Each row is a point. The window is the flat piece filled in between its corners: a triangle in 3 columns, a solid with four corners in 4, and so on. A path goes straight from each point to the next, and from the last back to the first. List the points from which the path goes on through the window.
(in the rows, 128 means zero)

Window (3 x 3):
[[ 62  97  91]
 [143 140 119]
 [152 122 142]]
Path:
(1): [ 39 131 114]
(2): [112 166 123]
(3): [161 118 118]
(4): [164 118  89]
(5): [113 140 133]
(6): [121 126 158]
(7): [129 106 119]
(8): [89 85 76]
Through the window after points: 2, 4

Window (4 x 4):
[[ 84  91 102 162]
 [158 144 151  98]
 [ 87 120  87 141]
 [131 117 135  86]]
Path:
(1): [ 88 138 134  86]
(2): [167 107 112 112]
(3): [130  80  80 107]
(4): [113 150 154 140]
(5): [ 98 157 141  90]
(6): [130  81  95 184]
(7): [158 133 130  95]
(8): [106 132 176  68]
Through the window after points: 3

Window (6 x 6):
[[132 154 116 169 140  33]
 [116 136 131 107 137 104]
 [202 142  90 110 147 115]
 [112 122 155 142  67 103]
 [103 155 102 137 120 125]
 [ 70 149 173 155 110 161]]
Path:
(1): [119 158 150 132  77 109]
(2): [154 188 156 117 149 104]
(3): [182 111  67 132 132 107]
(4): [114 126 127 154 105 112]
(5): [ 96 184 135  91  82 118]
(6): [ 59 194 184 106 111  98]
(7): [110 123 139 175 117 143]
(8): [128 106 109 126 117 124]
(9): [128 158 148 109 102 138]
(10): [141 195 122 119 108  79]
(11): [123 110 128 160 131  76]
(12): [109  95 127 133 126 100]
Through the window after points: 2, 4, 6, 10, 12

Window (8 x 8):
[[204 149 167 131  93 114  96 129]
 [165 132 152 118 144 133 110 176]
 [ 92 135  50 102 137 120 161  99]
 [119 114 120 109 169 140 139  64]
 [145 108 119 155 107  92  77 171]
 [ 75 116  77 141 130 167 162 109]
 [205 100 149 128 126 113 141 126]
 [149 151 123 147 179 125 175  69]]
Path:
(1): [182 130 130 146 137 131 107 119]
(2): [ 99 125  79 130 157 173 124  79]
(3): [103 106 125 135 109 113 195 143]
(4): [165 103 172 115 121 116 171 124]
(5): [180 151 108 155 162 135  80 103]
(6): [150 124  77 135 132 178 148  72]
(7): [ 73 135 105 124 148 110 145 125]
(8): [112 127 151 117 156 115 172 123]
Through the window after points: 2

Window (9 x 9):
[[131 156 122 130 166 140 106 176 136]
 [ 73 106 101 144 165 137 138  97 106]
 [ 76 127 101  81 166 119 129 120 116]
 [119 124 103 117 125 197 123 146 137]
 [109 133  99 140 150 143 199  64 163]
 [194 149 103 136 138 134 116 105  80]
 [118  41 153 119 123  82  85 116 125]
 [164 113 107 157  60 138  80 120 118]
 [123 162 153 170 115 178 128  95 105]]
Path:
(1): [ 85  87 111 153  92 149 133 124  43]
(2): [149 157 106  95 160 118  93 119 192]
(3): [148 142 100 141 133 173  77 108 139]
(4): [115 117 137 150 119 128 168 136 113]
(5): [208 118 149 153 125 109 144 148  86]
(6): [118 144  86 123 141 160 107  78 117]
(7): [117 128 132 125 159 152 126  75 139]
(8): [126 110  77 143  86 122 166 128  90]
Through the window after points: 1, 5

Window (11 x 11):
[[144 128  97  68 168 112 170 139  74 109  89]
 [123 189 162 140 137 160 177 109 115 141 144]
 [121 169 145 136 120 148 109 137  78 115 107]
 [171 152 127 141 157  80 127 161 139  84 161]
 [ 97 134 101 141 128 114 120  83 174 123 121]
 [167 166 150 169 113 120 122  69 177 134 130]
 [ 99 107 111 141  92 118 166 168 187 135  92]
 [ 99 128 128  53 105 124  89 138 143 193 145]
 [125  94  68 146 148 133 141 182 164 132  88]
 [144  90  95 110  86 109 138  74 187 147 189]
 [ 88  79 153  91 151 167 187 143 117 143  86]]
Path:
(1): [138 141 155 141 152  77 149 119 128 177 133]
(2): [135 144  96 123  85 182 128 111 169  71  97]
(3): [124 131 109  94 149 146 121 146 137 111 115]
(4): [113  91 102 157  91  53 179 109 157 158 101]
(5): [113 107 113 140 120 113 175 134 140 191 133]
(6): [143 151 136 107 132 136 121 115 178  56 108]
(7): [111 114 124 110 120 153 144 116 148 113 121]
(8): [146 159 101 144 125  87 142 112 139 203 122]
(9): [118  97 147 121 128  83 172 134 105 160 118]
(10): [128 122  96 103 142 148 123 132 162 100 116]
(11): [140 105  24 112 127 151 117 155 188  95  90]
(12): [115 106 159 147 123 100 165 129 140 174 148]
(13): [155  53 109 144 137  69 140 167 164 177 100]
(14): [ 93 163  82 107 129 183 132 134 146 102 125]
(15): [136 154 123  74 140 161 123 128 125  85 115]
(16): [140 134 132 185 115  96 161 102 165 170 124]
Through the window after points: 1, 11, 13, 15
